Every row gives one point. The points of each table are mixes of a few directions, plus a little noise. How many directions does each table use, and how many do they share? Where both have some left over, give the other angles between the two spaces (their principal angles), to ten degrees, smallest first.

First:
-0.16; -0.56; -0.15
-0.10; 0.60; 0.07
0.47; 0.51; 0.26
-0.22; -0.56; -0.18
Second (4 x 3):
0.14; 0.53; 0.15
-0.25; -0.94; -0.26
-0.04; -0.13; -0.03
0.15; 0.54; 0.15
Directions: first 2, second 1, shared 1

First:
-0.33; -0.41; -0.28; -0.14; -0.12; -0.35; -0.25; 0.16
-0.35; -0.22; -0.11; -0.20; 0.06; -0.17; -0.13; -0.04
-0.43; -0.19; 0.05; -0.35; 0.14; 0.03; -0.48; -0.33
0.66; 0.50; 0.28; -0.42; 0.44; 0.07; -0.01; -0.01
-0.15; 0.18; -0.11; 0.99; -0.32; 0.19; 1.36; 0.27
1.00; 0.67; 0.51; -0.15; 0.27; 0.49; -0.34; -0.25
-0.32; -0.16; -0.16; 0.07; -0.03; -0.17; 0.32; 0.12
-0.10; -0.36; -0.19; 0.20; -0.40; -0.08; -0.46; 0.08
Second:
-0.12; 0.01; -0.27; 0.05; -0.16; 0.06; -0.59; 0.25
-0.26; 0.09; -0.79; 0.38; -0.49; -0.13; -0.63; 0.30
0.26; -0.12; 0.26; 0.10; 0.09; 0.34; 0.79; -0.24
0.70; -0.18; 0.59; 0.09; 0.01; -0.02; 0.67; -0.14
0.07; -0.10; 0.24; -0.57; 0.28; -0.23; 0.04; -1.02
0.24; 0.04; -0.41; 0.63; -0.62; -0.27; -0.47; 0.82
-0.29; 0.00; -0.02; -0.41; 0.27; 0.06; -0.07; -0.59
-0.04; 0.22; 0.12; 0.38; -0.05; -0.35; 0.30; 0.92
-0.51; 0.12; -0.17; -0.21; 0.23; 0.11; -0.06; -0.11
-0.05; -0.08; 0.45; -0.44; 0.45; 0.42; 0.02; -0.20
Directions: first 4, second 5, shared 2; angles 50, 50

First, 9 rows:
-0.08; -0.01; 0.05; 0.03; 0.29; -0.04; -0.03; -0.09; -0.21; -0.02; 0.30
0.31; 0.34; -0.36; -0.09; -0.05; 0.27; 0.03; 0.25; -0.50; 0.16; 0.57
-0.19; -0.14; 0.18; 0.06; 0.28; -0.14; -0.04; -0.18; 0.00; -0.09; 0.05
0.65; 0.51; -0.64; -0.21; -0.77; 0.49; 0.11; 0.57; -0.20; 0.29; 0.11
-0.59; -0.58; 0.63; 0.19; 0.37; -0.48; -0.07; -0.49; 0.60; -0.29; -0.63
-0.31; -0.18; 0.27; 0.10; 0.59; -0.22; -0.08; -0.29; -0.16; -0.12; 0.29
0.05; -0.05; 0.00; -0.01; -0.36; 0.01; 0.03; 0.07; 0.35; 0.00; -0.47
0.79; 0.57; -0.75; -0.24; -1.10; 0.60; 0.15; 0.70; -0.06; 0.34; -0.12
-0.61; -0.48; 0.60; 0.19; 0.74; -0.47; -0.12; -0.53; 0.19; -0.27; -0.10
Second, 11 rows:
0.69; 0.17; -0.04; -0.22; -0.38; 0.44; 0.46; 0.56; 0.42; 0.24; -0.63
-0.76; -0.02; 0.34; 0.61; 0.42; -0.19; 0.01; -0.32; -0.18; 0.18; 0.18
-0.37; -0.25; -0.65; -0.37; 0.31; -0.33; -0.87; -0.37; -0.27; -0.82; 0.34
0.17; 0.00; -0.53; -0.34; 0.01; 0.23; -0.17; 0.29; 0.27; -0.34; -0.53
-0.13; -0.04; 0.51; 0.22; -0.04; -0.31; 0.06; -0.38; -0.37; 0.26; 0.74
0.90; 0.08; 0.27; -0.35; -0.63; 0.11; 0.39; 0.22; 0.02; 0.34; 0.22
-0.45; 0.05; 0.14; 0.42; 0.28; 0.06; 0.13; 0.00; 0.09; 0.16; -0.27
0.61; -0.10; -0.34; -0.65; -0.36; -0.07; -0.29; 0.01; -0.10; -0.35; 0.30
-0.61; 0.07; 0.59; 0.72; 0.29; -0.11; 0.29; -0.23; -0.13; 0.44; 0.15
0.16; 0.09; 0.50; 0.25; -0.20; 0.03; 0.43; 0.03; -0.03; 0.49; 0.16
-0.20; -0.06; -0.80; -0.27; 0.31; 0.18; -0.46; 0.20; 0.27; -0.61; -0.66
Directions: first 2, second 3, shared 0; angles 30, 60

First, 10 rows:
-0.35; -0.35; 0.49; 0.66; -0.09; 0.00; 0.59; -0.85; -0.09; -0.26; -0.69; 0.20; 0.21; 0.17; -0.38; 0.50; -0.37; -0.22
-0.19; -0.20; 0.27; 0.35; -0.06; -0.01; 0.31; -0.46; -0.05; -0.14; -0.37; 0.11; 0.10; 0.10; -0.20; 0.28; -0.21; -0.12
-0.04; -0.05; 0.06; 0.08; -0.02; 0.01; 0.08; -0.11; 0.00; -0.04; -0.09; 0.02; 0.03; 0.02; -0.05; 0.07; -0.05; -0.02
-0.06; -0.06; 0.09; 0.12; -0.03; 0.00; 0.10; -0.14; -0.01; -0.05; -0.12; 0.04; 0.03; 0.03; -0.05; 0.09; -0.06; -0.04
-0.21; -0.22; 0.31; 0.41; -0.07; -0.01; 0.36; -0.52; -0.05; -0.16; -0.42; 0.13; 0.13; 0.10; -0.24; 0.33; -0.23; -0.12
0.51; 0.51; -0.71; -0.95; 0.15; 0.01; -0.86; 1.23; 0.13; 0.38; 0.99; -0.29; -0.30; -0.25; 0.56; -0.73; 0.52; 0.31
0.42; 0.43; -0.59; -0.80; 0.12; -0.01; -0.72; 1.03; 0.11; 0.33; 0.83; -0.24; -0.25; -0.21; 0.46; -0.61; 0.44; 0.24
-0.32; -0.34; 0.44; 0.62; -0.10; 0.00; 0.55; -0.80; -0.08; -0.25; -0.63; 0.17; 0.19; 0.16; -0.36; 0.47; -0.35; -0.20
-0.16; -0.17; 0.21; 0.29; -0.05; 0.01; 0.26; -0.37; -0.04; -0.12; -0.30; 0.09; 0.09; 0.08; -0.17; 0.22; -0.16; -0.08
0.41; 0.42; -0.58; -0.77; 0.13; 0.00; -0.71; 1.01; 0.11; 0.31; 0.81; -0.24; -0.24; -0.21; 0.46; -0.60; 0.43; 0.26
Second, 9 rows:
-0.25; -0.09; 0.20; -0.82; 0.19; 0.96; 0.77; 0.27; 0.40; -0.24; 0.24; -0.05; -0.90; -0.39; -0.09; 0.03; 0.23; 0.25
0.26; 0.80; -0.38; 0.09; -0.13; 0.29; 0.34; 0.03; -0.16; -0.10; -0.22; 0.17; -0.11; 0.24; -0.05; -0.28; 0.19; 0.13
0.43; 0.19; -0.20; 0.11; -0.19; -0.21; -0.23; 0.00; -0.16; 0.01; -0.08; 0.06; 0.17; 0.11; 0.04; -0.19; 0.02; -0.08
0.07; -1.08; 0.43; -0.38; 0.00; -0.83; -0.80; -0.12; 0.26; 0.25; 0.36; -0.09; 0.12; -0.44; 0.09; 0.10; -0.38; -0.44
-0.49; 0.27; -0.05; -0.66; 0.29; 0.25; 0.27; 0.24; 0.36; 0.20; 0.39; 0.04; -0.63; -0.32; 0.04; -0.20; 0.08; 0.09
0.66; -1.06; 0.35; 0.11; -0.32; -0.83; -0.85; -0.29; -0.09; 0.00; -0.05; -0.07; 0.52; -0.12; 0.03; 0.16; -0.35; -0.47
-0.38; 0.32; 0.04; 0.24; 0.01; -0.21; 0.32; -0.48; 0.01; 0.09; -0.30; 0.26; -0.02; 0.10; -0.18; -0.02; -0.25; -0.18
-0.40; 0.00; -0.04; 1.34; 0.23; 0.64; 0.12; 0.31; -0.54; -0.26; -0.30; -0.49; 0.93; 0.69; 0.10; 0.72; 0.40; 0.70
0.12; 0.65; -0.33; -0.04; -0.06; -0.04; 0.07; 0.02; -0.06; 0.09; -0.05; 0.17; -0.09; 0.11; 0.01; -0.32; 0.06; -0.02
Directions: first 1, second 5, shared 1
